Rows are points. Any point is a mix of the corners, with weights that add up to 1. It lies inside the corners' shape when no weight is negative. Is each point inside? If not, which corners have a negative weight?
In the rows, zero is written as 128.

Corners:
(1): [149 135]
(2): [130 106]
(3): [ 70 206]
Points:
[ 77 198] => inside
[153 109] => outside (3)
[152 120] => outside (3)
[ 80 184] => outside (1)

Corners:
(1): [ 55 108  88 134 138 102 172 192]
(2): [163 160 209  89 153  94 158  98]
(3): [116 189 109  64  62 200  85 173]
(4): [ 75 182 109 177 211  43  98  98]
(5): [123 196  71 148   7 136 122 155]
(6): [122 108 162 141 139 141  99  65]
(7): [105  70 236  35  53 105 106  79]
(8): [169  57  96  59 157  61 122  45]
(9): [170  61 154 109 125  56  48  91]
Points:
[141 137 150 108 101 100 116 112] => inside
[123 159 108 134  62 127 115 126] => inside
[135 112 135  90  88 115 121 114] => outside (4)
[104 130 127 100 107 114 104 121] => outside (2)
[ 89 116 140 119  92 112 105 136] => outside (2, 8)
[101 176  71 112 107 136 133 168] => outside (6, 7, 9)
[110 152 125 111 127 110  97 119] => inside

Corners:
(1): [118 159  76 179 221  99 122 160  20 187 136 145  66 149]
(2): [149 112 190 171 120 168 151  84 116 135  91 135 228 213]
(3): [150 121 158 107  95 175 148 155  95 173 110  80 164 146]
(4): [134 133 136  82  85 137 135 127 192 161 113 164 182 151]
(5): [ 83 126 167 163  95 156  99  84 147 169  59  97 139 192]
(6): [ 99 136 171 117 157 155 184  97 167 121 111 131 120  55]
(7): [135  88 103 148 139 150 123 139 168  80  53  96 182 156]
(8): [110 117  68 129 128 164 145  92 120 166 104  93 161 140]
(9): [118 139 128 165 134  89 198  89 105 156 116 106 101  99]
(10): [ 74 193  97 140 147 131 220 151  99 139 156 116  93 178]
(11): [181 139 166 178 137 170 128 105 198 137  91 119 166 136]
(12): [ 23 135  53 118  77 146 117 177  43 152 213 151  64  37]
(13): [  7 168  83 169 196  60 207 175 175 216 230 157  90  85]
(14): [115 181 135 114 142 101 121 125 122 140 104  81 192  75]
(15): [119 111 149 100 108 164  84 133 120 124 185 103 155 145]
Points:
[106 149 120 145 149 120 160 124 124 170 138 131 145 103] => outside (5, 7, 10, 15)
[113 142 114 146 156 127 135 138  94 163 135 121 121 134] => inside
[116 132 124 130 133 141 144 134 137 143 135 121 146 121] => outside (5)
[107 130 128 134 114 150 135 129 115 148 136 126 145 129] => inside

Corners:
(1): [116 135 145 143 126 165 125 142 118 103 119 130  83 139  83 143 136  86
 105 151]
(2): [138 163 114  79 142 126 104 102 133  94 131 134 161 147 150  52 108 126
 123 112]
(3): [ 66 132 160 143 109 157 158 104  87 110 158 133 128 145  91 109 101 129
 102  94]
(4): [143 116  62 145 139 153 102 126  75  74 105 170  93 104 117  77 153 234
 101  88]
(5): [ 66 103 135 119 146 135 101 144 222 170 123 125 143 145 145 115  16 159
 100 136]
(6): [ 67 111 135 166 118 151  97 117 127 144  88  96 150 135 111 129 127  86
 109 103]
(7): [179 146 139  69 236 136 100 119  61  74 122 156 113 121 131 180 126 104
 102  94]
(8): [ 98  93  78  72 162 143 216 128 142 130 116 113 171 126  97  93 144  96
 120 138]
(9): [125 136 123 128 117 107 127 108 137 175 128 126 114 119 173 117 153  71
 153 137]
(10): [109 171 133 167 195  81 144 124  71  84  99 107 147 109 199 144 147  84
 236 140]
(11): [128 123  85  73 116 148 104  54  67 107  95 114 108  63 197 131 153  83
 103 152]
(12): [106 221 139 141 166 137  86 148 107 105 232 155  83 125 142 119 120 126
 138 142]
(13): [119 113 167 114 196 173 147 126 103 114 106 102  91   7  85 166 139 101
 165 157]
(14): [105 182  74 168 114 103 120 110 148 149 121 147 163 158  99 133 164  84
 138 107]
(15): [113 106  80  75 134 137 148 105  81 169 124  95 136 164 115 146 129  70
 158 134]
(16): [ 99 108 118 162 134 148 104  89 140 111 131 137 159 153 139 145 151  87
 144 108]
(17): [146 128 154 144 123 168  97 141  75  59 103 118 150 111  94 178 154 136
  76 145]
(18): [ 92 105 155 179 141  20 105 139 160  68 128 110 109 148  95 147 147 131
 145 122]
(19): [115 138 101 114 124 123 128 147 127  97 151 201 152 138 117  43 144 112
 117 166]
(20): [119 110 140 151 111 154  98 146 108  70 107 103  99  91 111 175  97  89
  99  71]
(21): [113 105 123  36 106 165 105 134  80  89 111 169  86 133 111 159 132 168
  87  94]
Points:
[120 137 124 107 149 143 117 136 121  97 149 148 133 135  97 124 114 141
 102 114] => outside (1, 6, 9, 10, 11)
[103 139 130 137 138 137 117 129 123 116 129 127 124 134 111 137 120 117
 123 112] => outside (11, 19)
[104 122 117 126 124 140 122 122 126 117 124 131 122 127 108 123 131 120
 112 123] => outside (7, 10)
[111 115  96 103 129 138 125 119 133 134 127 131 121 127 125 117 128 113
 126 133] => outside (3, 6, 7, 10, 17)

Corners:
(1): [139 100 126 108  84  87 115 149 105 152 102 153 139 142 154 118 178 102
 181 130]
(2): [154 132  80 106 109 178 165 121 154 142 134 176  83 203 161 114 158 177
 151 150]
(3): [147 153 178 179  99 161 115  46 146  90 141 146 108 101  51 164  82 194
 133 180]
(4): [ 92 200 143 163 117 161  96  73  84  74  73 154 128 158 150 177  85  90
  88 167]
(5): [ 64 157 194  98 112 105 108 167  81 116  83  59 174 127 126  61 169 102
 123 130]
(6): [133 129 103  84 177 149 180  75 138 128 143 181  96 140 126 153  97 153
 142 156]
(7): [177 127 111 100 149 197 131  69 121 110  89 173 137 125 154 188 146 158
 110 114]
(8): [105 164  97 111 121  76  78 119 125  93  83 118 187 136 124  65 138 106
 164 133]
(9): [ 62 110 142 152 132  86 111 138 176 185 165  87 171 186 159 117 134 133
 158 122]
(10): [162 125 105 134 179 114 110 128 141 109  93 171  72 160 147 145 173 165
 107  79]
(11): [172 123  95  97 113 175  89 154 128 125 132 200  69 151 151 195  96 147
 127 175]
(12): [ 95 179 131 142 111 122 139 191  88 151 140 120 186 111 124  68 161  93
 152  92]
(13): [ 95  99 122 176 151 181  52 115  49  68  67 147  93  70  96 134 101 163
 154 116]
(14): [117 155  84 112 109 103 149  89 175 138 150 100  97 126 167 164 161 144
 116 114]
(15): [ 77 169 120 102 131  89 106 157  82 133 128  91 176 139  93 113 171 132
 189 119]
(16): [123 111  91 112 126  93 160 155 109 128 150 152 146 134 158 116 160 172
 105  80]
(17): [ 76 181 187 177  98 183  76  99 130  36  81 161 111  92  74 174  52 154
 177 109]
(18): [116 121  89 117 148 203 130 102 114  51 131 179  77 169 164 160 151 124
  66 132]
(19): [ 68 177 150 148  81 179   7  90  77 115  72 133 115 104  19 105  75 129
 177 114]
(20): [ 78 126  77 122 146 111 117 147 139 186 122 165 150 144 133 111 207 142
  93 140]
(21): [123 109 109 116 141 105  84 151 109 143 189 183 145  99 202  84 226 163
 163 123]
Points:
[ 97 146 127 134 118 152 111 110 108 113 119 139 123 127 116 132 132 142
 139 125] => outside (8, 10, 11)
[114 142 105 126 134 150 109 115 122 113 122 157 116 135 135 143 132 147
 130 116] => outside (1, 3, 5)
[ 92 150 132 139 122 120  89 124 111 106 106 128 146 120 117 115 141 132
 144 111] => outside (2, 6, 11)
[110 139 113 120 132 130 120 125 124 121 128 139 131 130 123 126 147 154
 137 119] => outside (1, 4)
[116 129 115 121 134 128 113 125 119 127 134 156 131 128 146 122 156 148
 140 126] => inside

Corners:
(1): [139  45 153 162 178 154 120  93 226 144 165 141 141 113 137 115 106 146
 100 114]
(2): [113 111 147 134 143 125  89  89  60  91  63 154  83 166  74 137 128 178
 162 148]
(3): [119 103 138 171  85 198 135 173 123 155 121 118 120 104 112  89  78 159
  67 173]
(4): [147 112 131 141 136 137 249 102  49 106 165 128  93 124 101 104 181 105
 112 126]
(5): [124 147 127  75 176 166  56 145 180  71  42 155 231 130 127 189 122  95
 118  79]
(6): [ 74 118 181 114 175 115 188 158  87 137 162  89 124 139 172  98 156 135
 146 114]
(7): [157 136 149  82 156 130 133 126 115  57 111  81 117 135 127 108  93 141
 174  95]
(8): [106 214 123 132 146  85 147 154 106 134 158 135 104 135  40 190 131  69
 174 114]
(9): [161 152 123  92 138 168  97  96  61 107 146 114 144 133  86 125 154 189
 104 174]
(10): [ 91 154 101  79 170 183 127 134 167  79 102 172 160 153 141 136 112 107
 178 116]
(11): [135 119 120 156 146 145 176 116  71 118  65  83 122 142 169 108 181  70
 191 200]
(12): [128 102  93 117 145 142 187  61 120 120 101  79 128 167 157 138 137 131
 186  53]
(13): [ 74 164 133 161 176 137 139 105 163 108 156 131 160 128 183 201  86  77
 209 104]
(14): [149 142 147 117 110 162 194 164 114 129 132 127 135 122 111 132 123 150
 165 145]
(15): [133 197 183 182 152 162 159 127 170 137 141 180 150 157 148  93 127 128
 122 112]
(16): [126 141 114 121 164 142 204  95  85 131 111  97 105  99 103 112 129 153
 138 121]
(17): [135 152 173  94 130  98  82 129 180 140 129  71  81 130 133 162 162 104
  79 112]
(18): [134  77 133 100 144 115 123 211 127 112 156 109  77  87 145 121 177 196
 108  41]
(19): [139 118 161  97 139 101  93 164 148 132 121 142 126 143 180 115 102 122
 105 141]
(20): [106 157 158 140 111 128 101 132 162 106 117 121 145 137 139 100 171 214
  63 148]
(21): [103 126 155 110 121 145  84  40 135 119 101 120 113  69 134 109 163 128
 142 112]
Points:
[126 122 141 110 135 140 150 123 112 110  94 107 115 127 141 107 152 144
 132 110] => outside (1, 8, 9, 13)
[117 133 136 123 138 154 137 142 103 121 124 140 138 133 135 127 132 127
 140 131] => outside (1, 7, 16, 17, 20)
[114 128 150 128 148 133 118 140 139 119 108 128 127 128 139 128 126 124
 138 130] => outside (4, 9, 12)
[121 136 141 129 146 142 133 121 126 121 120 130 132 132 128 129 141 133
 130 127] => outside (7)
[126 127 144 133 138 139 144 121 131 124 139 114 119 125 139 116 143 130
 130 132] => outside (2, 5, 16)
[130 128 139 112 145 138 130 136 122 114 121 120 126 126 123 124 142 143
 123 117] => outside (13)
[127 125 129 127 151 144 125 108 125 103 107 123 127 140 132 131 129 145
 135 124] => outside (6, 8, 14, 21)
[130 139 147 133 152 132 161 107 133 125 134 114 135 134 138 128 136 115
 143 124] => outside (2, 3, 10, 18)
[120 127 136 124 151 142 131 120 125 111 113 130 125 135 122 130 130 132
 144 126] => inside

Corners:
(1): [128 100  72 167 144  28 149  58 107 212  80 136 129 179  67  45 176  67
 144  76]
(2): [160 197 147 170  67  46 147 158  82 150  86  94  80 106 166  14 158 145
 193 179]
(3): [ 72 105  92 155 128 135 106 196 164 160 156 141 123 147 146 138 149 206
 125  99]
(4): [ 94  80  90  83  80  32 112  63  70 145 127 141 152 117 177  36 119  88
 211  90]
(5): [133  71  61 110 104 112 111  85 152 165  75 206 141 109  67  67 177 170
 151 111]
(6): [109 171  87 164 165 106 154 111 183 166  90  61  87 166 125 106 109 174
  91  30]
(7): [131 152  94 109 172 133 183 116  82 199 102 189 127 127 143  25 114  95
  99 113]
(8): [114  75 175 177 204 145 153 152 168 214 125 221 177 147 174 176 167  83
 168 124]
(9): [163 185  79 162 211  66  50 120 139 184 146 216 141 155 126  67 111 147
  71 186]
(10): [151 167 135 163 204 180  75 177  83 101  93 170 156 101 205 140 160 179
 170 162]
(11): [182  66 112 164 166 106 149 161  97 100  81 183  70 166 110 100 127 175
 105  81]
(12): [114 128 159  77 215 198 151 131  81 229 139 171 135  82 124 161 149  87
 148  92]
(13): [ 85 131 163  76 151 108 106 155 156  72  99 100  80 188 146 197  68 225
 190 158]
(14): [ 66  91 189 121 125 133  72 112  93 107 119 155 100 171 196 204 100 185
 112 171]
(15): [ 71 147 179 125 189  84 120  92  63 165 145 135 178  86 156 168 156 217
  98 157]
(16): [143 173 148  77 218 153 109 206 133 108 128  85  91  71 170 168 161 105
  90  90]
(17): [ 58 118 179  89 121 141  70 218  98 114  78  50 166 165 190 198  71 249
 128  73]
(18): [159  92 147 155 119 162 109 140 178 105  93 120 179 163  83  32 162  76
 215 111]
(19): [129 104  99 118 136 153 118 181 156 157 163  92 173 137 172 146 137 150
 127 163]
(20): [135  89  30 181 154  52 138 195 119 139  54  99  64  68 108 113  69  79
 125  78]
(21): [151 154  52 168  88  94 112 106 135 165 123 233 185 115  94 101 170 129
 122 140]
Points:
[120 128 137 130 146 123 111 145 126 136 116 138 130 134 154 130 139 167
 142 125] => outside (1, 7, 20)
[126 130 121 139 161 127 108 146 110 143 101 149 142 128 153 118 142 154
 146 125] => inside
[116 123 116 126 155 115 124 152 113 147  99 134 122 129 145 119 114 144
 136 111] => inside
[127 121 107 142 151 106 123 138 112 162 108 145 131 115 135 102 140 126
 135 112] => outside (13)
[110 120 120 130 139 113 113 144 121 153 115 146 142 135 147 124 131 152
 142 115] => inside

Corners:
(1): [ 54 162 156  89 140 131 179 187 195 159 101  45 200 168  88 142  90 187
 147 160]
(2): [136 153 181 114 136  65 164  86 164 194  96  74 186 125  85 143 157 159
 157 117]
(3): [107 104 151 162 106 211 141 145  35 131 158 176 169  96 148  71 148 165
 136 142]
(4): [178  73 184 203 125 167 165 144  44  52 175 161  97 123 159 168 177 184
 123 151]
(5): [134  98 189  27 130 135 123  78 131 151 108 120 150 158  61 100 104  64
 104 129]
(6): [ 90 122 116 103 112 141 163 109 124 173  77  97 168 168  78 231 161 171
 110 194]
(7): [117 165 132 115 132  86 134  93 100 112  96 156  99  72 114 149  80 116
 105 128]
(8): [114 151 144 115  98 116  85  88 138 166 139 149  59 153 140  94 109 135
  81 110]
(9): [179 117 138 111 125 172 140 188  43  73 223 150 211 125 150 135 225 189
 106 150]
(10): [118 114 127  65 136 169 132  98 170 151 133   7 181 111 105 169 137  91
 153 191]
(11): [157  95 105 177 115 173 123 131  89 109 163 196 170 144 187  98 133 141
 109  74]
(12): [129 110 163  89 146  83 183  79 156 175 151 142 155 121 131 144 123 125
  93 173]
(13): [157  92 141 172  99 121 121 120  71 115 186 190 115  88 131  81  64 214
  95 145]
(14): [172  89 188 194 136 147 117 170  53  87 130 184 176 113 157  96 156 175
  80 204]
(15): [ 82 117 119  93 188 131  87  87 105 100 131 184  66  79 112  41  98 118
  95  58]
(16): [151 127  60  66 135 181 160  83 117 135  77 139  60  97 135  54  65 125
 147  94]
(17): [ 84 174 151  60 116 104 153  20 182  98  40 102 159 117 111  79  90 136
 120 152]
(18): [130 126  83 158 150  94 135  99  41  98 124 136  95 141 128  60  84 123
 138 139]
(19): [146 118 119 170 105 171 157 163  10 112 159 151 145  95 162  56 112 164
  28  99]
(20): [138 166 167  99 188 148 133  82 134 167 113  82 194 175  67 191 107 138
 137 146]
(21): [142 142 158  63 129  76  94  75 100 141  86  98  92 132 158  83  76 154
 113  85]
Points:
[125 132 135 127 131 134 146 118 109 128 129 131 144 120 126 117 122 154
 119 135] => outside (5, 21)
[129 120 130 115 116 139 140  90 119 157 116 130 146 133 111 124 111 121
 106 152] => outside (1, 4, 9, 15, 21)
[126 120 137  83 127 104 160  93 123 128 113 108 118 110 106 124 103 148
 119 136] => outside (3, 8, 11, 14, 20)
[110 145 132  68 135 139 132  98 121 148 109  86 149 130 100 116 116 123
 116 127] => outside (4, 11, 12, 13, 14)
[136 128 129 128 122 143 142 128  89 119 135 127 140 119 143 119 114 162
 107 145] => outside (2, 5, 15)
[128 125 147 109 132 125 149 106 120 141 124 117 148 124 120 121 122 143
 117 139] => inside

Corners:
(1): [ 98 124 141 128  78 210 132  99 121 140 179 164  61  55 151 120 174 199
 136 103]
(2): [112 179  97 102  91 127 154 148 155 111 130 137 132  73 124 158  84 135
 140 108]
(3): [ 77 141 103 105 114 113 111 144  84 132  83  95 117 144 157 194 130 186
 121 100]
(4): [111 112 145 123 152 101 106 110  92 134 145 173  86 171 115 128 129 162
 114  83]
(5): [100 143  83 118 124 130 150  90 116  69 153 121  99 132 133 145 163  78
 125 129]
(6): [187 134  70 155  61 160  71 116 147 172 170 141 106 159 138 115 131 113
 146 126]
(7): [ 92 154 139  67 118  84 171 132  76 106 145 143  92 131  98 107 162 153
 138  77]
(8): [110  78 185 136 115  75 169 140 127  98  93  78 115 118  73 152  66 146
 110 169]
(9): [173 154  80  90 141 105  73  71 133 135 140 156 176  82 133 169 135 124
 105 110]
(10): [ 90 124  94 168 132  67 143 117 148  91 118  91 143 112 117  81  54 121
 209 218]
(11): [ 54 127 126  77  80  78  79 115 104 136 142 142 131  83 140 143 144 156
 114  58]
(12): [ 81 130 195 123 133 183 143 165  87 100 126 155 113 142 120 143 122 155
 175 170]
(13): [116 143  92 112 138 134 151 135 131 101  95 158 136  97 118 116 155 122
 154 108]
(14): [132  95 134  40  83 130 128 132 102 121 126 159  77 139 122 115  74 130
 101  53]
(15): [121 119 134  98 151 131 119 178 129 132 146 102 130 101 153 154 114 146
 157 140]
(16): [191 123 130  98 128  98   7 118 141 129 103  91 128 124  65 154 110 121
  70  79]
(17): [104 119 181 128 118 162 119 117 191 166 131  85 156 132  85 114 110 154
  81 150]
(18): [170 144 101 187 167 175 119  42 156 175 119 154 137 118  91  59 142  47
 108 207]
(19): [221 142 104 148 111 129 160  54 184 165 135 135  67 146 122 122  93  84
 134  70]
(20): [129 155 145 199 135 204 185 137 115 132 152 130 152  89 114  72 120 120
 170 153]
(21): [164 140 224 163 159 157 154 148  97 111 103 130 102 176 117  44  90 129
 116 193]
Points:
[119 135 129 123 119 138 136 122 133 126 129 131 122 113 116 121 123 135
 132 122] => inside
[125 129 133 116 115 131 120 118 123 132 131 133 116 120 120 132 125 138
 118 112] => outside (10)
[134 138 119 119 117 131 109 119 130 139 134 139 120 121 121 126 120 136
 129 110] => outside (5, 8)
[118 134 106 122 122  99 123 128 112 112 126 125 128 120 118 122 111 124
 139 130] => outside (1, 12, 17, 19)

Corners:
(1): [143  84 101 167 142 162  91 117 114 153 131 114 138 125  93 130  96  99
 131 103]
(2): [123 121 100 145  80  64 164 172 129  99 164 191 100 155 141 145 111 156
 116 163]
(3): [141 204 182 123 153  77 144 146 149 119 115 153 100 136 133  99 162 149
  66 132]
(4): [169 212 143 148 101 154 119 160 152 123 150 109 136 143  87 102 103 154
  58 158]
(5): [207  95 161 158 131 197  94 140 145   7 175 148 137  66 131 112 168 187
  76 234]
(6): [ 66 104 126  99 201 139 178 134 144 195  99 115 127 142 119 178 186 109
 173  93]
(7): [176  76 147 138  76  91  83 178 113 110 168 164 126 116 157 160 120 172
 166 139]
(8): [146 171 187 134  91  73 124 143 116 137  76 132 154  99  99 120 145 156
  82 146]
(9): [147 133 172 144  78 104  89 144 114 108 139 136 117 164 159 144 106 149
 152 128]
(10): [148  81 163  87  84 147 132 102 126 141 125 143 111 120 174 136  88 137
  49 119]
(11): [109  71  29  58 125 196 134 118 111 171 116  98 100 125 158  97 112  53
 126  92]
(12): [160  96  46 115  78 142 100  72 134 112 167  96  96 106 177 120 127 147
 157 107]
(13): [153 106 131 123  97 130  97 154  10 133 155 130 116  85 103 127 143 133
 163 126]
(14): [ 87 167 163 126 108 133 150 150 139 182 139 121  74 138  87 173 110  66
 171 115]
(15): [155 149  93 154 111  76 138 139 145 128 148 131  91 165 166 158 111 129
 157 135]
(16): [122  72 139 144  95  92 118 160 103 155 152 152 125 122 159 145 125 146
 131 164]
(17): [150  84  96  86 138 113  98 109 137 154 127 110 209 121 155 100 158 116
 140 110]
(18): [155 105 204  76 136  82 114  60 151 107 115 139 116 141  72 138 143 141
 131 209]
(19): [177  78  87 162 129 222  81  77 132 128 151 158 132 113 147 131 113 154
 120 136]
(20): [141 105  82 130 102  81 222 120 126 147 141 134 133 159 104 105 215 136
 125 118]
(21): [135  96 154 101 148 118 127  64 109 169 109 111 127  97 148 103  97 140
 173 113]
Points:
[132 126 113 125 151 134 139 128 150 136 133 129 134 148 126 120 142 129
 118 140] => outside (7, 8, 10, 12, 13, 14)
[150 121 119 120 121 126 124 108 128 124 126 125 129 128 138 116 132 139
 117 129] => outside (7, 14, 16)
[153 118 124 133 114 141 114 124 117 130 140 135 124 120 127 125 128 140
 121 136] => inside
[142 125 134 123 111 121 127 129 127 129 135 134 118 125 133 132 133 137
 127 141] => outside (1)

Corners:
(1): [116  66  95  76 166  81 138 136 183 174 125 127  73 121 128 131 169  97
 138  91]
(2): [154 140 131 145 127   7 111 139 201 160  92 147 153  78  74 122 174  69
  78 109]
(3): [105 110 129 157 162 164 159 149  91 175 161  81 112 151 101 193 174  71
  89 155]
(4): [142 194 158 171 168 142 136 166 146 149 141 139  84 131 191 134 151 199
 105 179]
(5): [ 95 102 183 164 118  70 123 169 185  83 143 120 145 159 147 118 165 123
 149 173]
(6): [ 75  78 168 189 109 163 139 142 127 118 156 182  59 116  82 150 121 138
 102 187]
(7): [156 152  51 112  79  40 123 118 129 157 162  93 143  83 179  92 149 193
  96 184]
(8): [185  88  96 117  99  99 228 169 100 126 188 146  74  98 226  80 177 158
  69  47]
(9): [176 108 172 123 134 120 169  70 118 190  94 142 155 138  77 147 144 118
 184 158]
(10): [157 121 117 120  83  76 130  29 144 151 161 141 145  77  85 164 149  82
 115 149]
(11): [121  71 184 204 152  64 208 179 102 193 142 152  46 116  99  80 175  71
 131  68]
(12): [174 100 144 153 107 129 116  98 122 127 167  97 135 181 112 131 128  69
 162 207]
(13): [128 106 113  87 148  89 148 113 125  86 128 114  53  96 177 176 138 151
  93 190]
(14): [104 163 147 162 114 133  91 174 136 129 107 189  95 127  77 170 156 103
 154 149]
(15): [186 129  60  66  51  50 110  20 208 125  87  96 152 100  65 130 152  94
 136 177]
(16): [119 119  89  90 156  68 194 165 165 162  90 139  83 102 151 137  92 119
 137  75]
(17): [ 78  86 187 204 199 143 147 179  89 129 127 218  64 175  79 101  94 151
 181  54]
(18): [181 102 115 141 147 124 116 110 138 137  75 123  87  89 174  99 152 110
 132  96]
(19): [136 184 176 118  76 130 110  94 128 197  50 158  99 118 105  84 159  78
  64  67]
(20): [ 91 149 181  81 167 151 161 193 150  69 154 164 116 135 148  85 123 188
 130 128]
(21): [132  72 138  96 142 137 165 167 117 156 178  77  59  98 160 187 135 140
  87  77]
Points:
[142 119 131 124 123 103 137 118 148 135 121 129 115 119 122 126 148 120
 129 139] => inside
[129 123 134 141 120  95 146 127 146 153 125 141 119 126  97 126 149 101
 122 136] => outside (13, 18, 21)
[131 118 152 139 139 118 142 136 137 140 125 143  95 128 123 129 144 116
 127 123] => outside (7)
[152 109 130 137 127 112 137 124 135 137 127 127 103 123 137 122 144 110
 129 134] => inside
[117 115 160 146 139 135 131 154 135 124 132 147  86 134 116 129 150 118
 118 125] => outside (7, 9, 10, 16)
[130 116 142 135 133 107 148 147 139 137 127 140 100 127 130 120 147 126
 125 124] => outside (10)
[139 115 132 134 109 100 149 131 141 136 121 130 115 119 118 124 155 103
 116 143] => outside (1, 4, 10, 17, 21)
[155 126 140 118 133 102 154 131 145 137 112 110 109 118 147 123 151 109
 106 126] => outside (1, 6, 7, 10, 14, 17)
[138 125 138 140 125 100 142 129 142 144 122 144 106 122 123 118 148 116
 122 134] => outside (21)
